Rows are points. The last column is the point's height on a tilted bowl or saddle (a function of degree 2), plus a little noise. Count its main directions that bend up, bend down and stay straight.
(in the rows, 128 means zero)

Points (11 x 3):
[[114 173 172]
 [ 48  88  92]
 [ 67 131 156]
 [103 181 186]
 [ 93 125 152]
 [ 67 119 141]
 [ 86 173 196]
 [181  34  50]
 [129 139 144]
 [176 153  87]
 [156 128 113]]
Directions: 0 up, 1 down, 1 straight

Points:
[[199 188 168  94 157]
 [152 178 139  83 197]
 [160  90  78  76  95]
 [173 157 195 196  81]
 [ 70 132  82  79 139]
 [155 202 121  71 220]
 [ 81 156 150 140 152]
 [112 101 184  59 117]
 [ 90 121 203 144 107]
 [141 103  29 117  66]
 [137 109  60 158  82]
 [161 163  95 125 156]
 [117 125 109  73 156]
 [158 161 138  75 185]
 [161 153 103  49 177]
 [218  83 157 145  57]
 [107 167 158 169 141]
 [ 39 131  49 108  78]
 [137 113  84 157 103]
 [179 187 102 123 165]
 [ 19 152 100 175  65]
 [ 40 192 113 147 144]
 [169 115 112  96 131]
 [193  69 155 123  68]
 [ 98 138 102 154 129]
 [110 143 184 155 130]]
Directions: 0 up, 3 down, 1 straight

Points (47 x 7):
[[139 121  55 132 124 131 144]
 [135   7 136 194 154 126 237]
 [165  77 131 135 144 139 140]
 [ 18 148 132 200 120  97 206]
 [135  82 214 126 160  74 158]
 [ 84 135 109 111  78  93 159]
 [ 91  74 136 147 104 170 153]
 [ 36 148  94 114  91 137 176]
 [ 95 122 154 143 109 205 112]
 [137  96 197  56  46 117  95]
 [163  69  88 114 137  59 135]
 [ 48 104 131 101  57 190 141]
 [139 115 104  85 143 117 133]
 [126 136 149 123 160 121 142]
 [124 107  67 118 162 184 158]
 [125 124 129 164  59 122 139]
 [124 210 120 125 153 174 144]
 [151 161 104 160 139  81 156]
 [121 173 112 133  90 150 120]
 [132  86 158 109 117 150 123]
 [ 79  35  63  77  40 144 249]
 [222 196 110 155 111 189  54]
 [116 187 108  98 127 123 150]
 [139 133 137 187 141 181 136]
 [170 122 109 106 170 122 124]
 [ 99  97 118 160 125 159 152]
 [175 141 136  87  93 207  51]
 [ 13 133 102 144 199 111 205]
 [173 173  90  85 200 144 137]
 [140 140 142  85 183 118 138]
 [129 109 104 151 153 137 148]
 [159 110 101 157 147 108 142]
 [201 117 218 170 126 145 123]
 [103 153 140 135 127 141 138]
 [136 126  86 131 159 143 140]
 [ 75 112  87 144 125 102 159]
 [157 205 191 133 110 119 126]
 [ 42 159  97 131 203 130 207]
 [110 121  79 165 138  75 158]
 [196 145 116 101 119 169  80]
 [118  44  92 105  80 104 182]
 [184 127 112 162 138 173 112]
 [ 54 128 132 206 119 150 180]
 [115 136 171  87 118 118 122]
 [104 111  53  77 177 138 171]
 [113 184 204 119 132 138 138]
 [167  84  81 113  62 120 157]]
Directions: 3 up, 1 down, 2 straight

Points:
[[140 132 154 180 126 125  26  94  83]
 [102  97 158  99  73  41 189  95  88]
 [130 103 161 146 123 144  60  63  99]
 [104 217 125 147  74  76 202 172  74]
 [ 83 119  84  62  88 137 144 160 157]
 [114 140 156 153 144 120 113 155 113]
 [114 121  77 145 161 130  95  64 142]
 [ 98 213 162 167 122 169 172 104  60]
 [129  96 159 146 163 129 156 172 112]
 [130 181 131 109 109 207  48 182 110]
 [162 107 220 120 138  59 104  64  50]
 [162  80 115 108  58 105 133 195 142]
 [169 144 242 126 137 192 103 106  43]
 [147  23  69 185 197  59  84 159  65]
 [146 168 136 114 120 128 124 137 132]
 [127 109 143 169 180 123  60 118 101]
 [127 119 127 172 137 136  80 122 122]
 [115 187 128 207 119 140 189  62  64]
 [ 79 141  85  99 134 129 147  56 146]
 [108 154 150 132 165 182 171 165  98]
 [133 165 100 187  56 105 105 128 117]
 [156 133 158 133 161 126  97  60 108]
 [174 133  11 145  70 157  81 145 123]
 [ 97  35 116 107  78 143 169 114 137]
 [170  54 140 155 139 120 159  98 125]
 [ 99 135 184 124 152 199  93 167  97]
 [114 180 129 204  59 154 146 230  92]
 [ 37 210 105  49 116 163 104 170 136]
 [132 144  60 178  81 158 159 133 132]
 [216 166 163 107 168 110 198 162  64]
 [132 110  82 131 145 102 159 136 136]
 [ 56 178  61 128 157  54  74 135 112]
 [138 163  94 130 126  63  77  85 119]
 [129 112 153 220 162  56 126 133  67]
 [146  56 146  87  85  85 136 118 129]
 [184 173 175 150 105 147 123  62  86]
 [212 132 181 161 203  55  49 162   7]
 [ 52 132  91 110  90  90  38 136 111]
 [119 146 143 118 125 105  66 122 118]
 [108 165  75 139 113  49 144   7 115]
 [185 146 173 109 142  93 168 183  92]
 [202 107 136 111 131 161 213 151 122]
 [175  51  52 190 163 132 111 154 114]
 [175 119 205 103 191 142 154 175  75]
 [118  97 179 162  98  61 103 153  90]
 [183 180 172 148 150 163  69 180  80]
 [166  83 158 145  86 169  61  77  90]
 [ 89 137  67 137  91 159 112 115 149]
 [139 142 144 143 148 204 160 119 109]
 [217 150 116 169 246 221  80 160  45]
 [126 101 149 195 147 231 114  25  94]
 [115 119  99 110  36 150 178 125 136]
 [152 173 139  70 163 212 191  80 109]
 [105 131 212 141  90 154 167 160  73]
 [153 104 138 110 151 181 146 168 134]
 [124 129 160 112 102 112  70  84 108]
 [147  89 132 136  62 180 145 154 129]
 [128 131 146 163 124 150 115 164 121]
 [126 127 116 118 107  71 121 128 130]
 [154 102 110 147 121  92 136 167 128]
 [183 157 136 115  82 125  74 241 117]
 [143 107 128 118  77 164 177 209 138]
 [159  82 224 129  62 106  70 125  58]
 [166 149  83 203 142  75 104  93 100]
 [103 102 119 102 102 158 172 185 145]
 [128 113 126 126 176 118 111  89 125]
 [ 39 154 197 101 150  88 129  71  61]
 [ 94 151  42 128 156  92 108 117 135]]
Directions: 0 up, 5 down, 3 straight
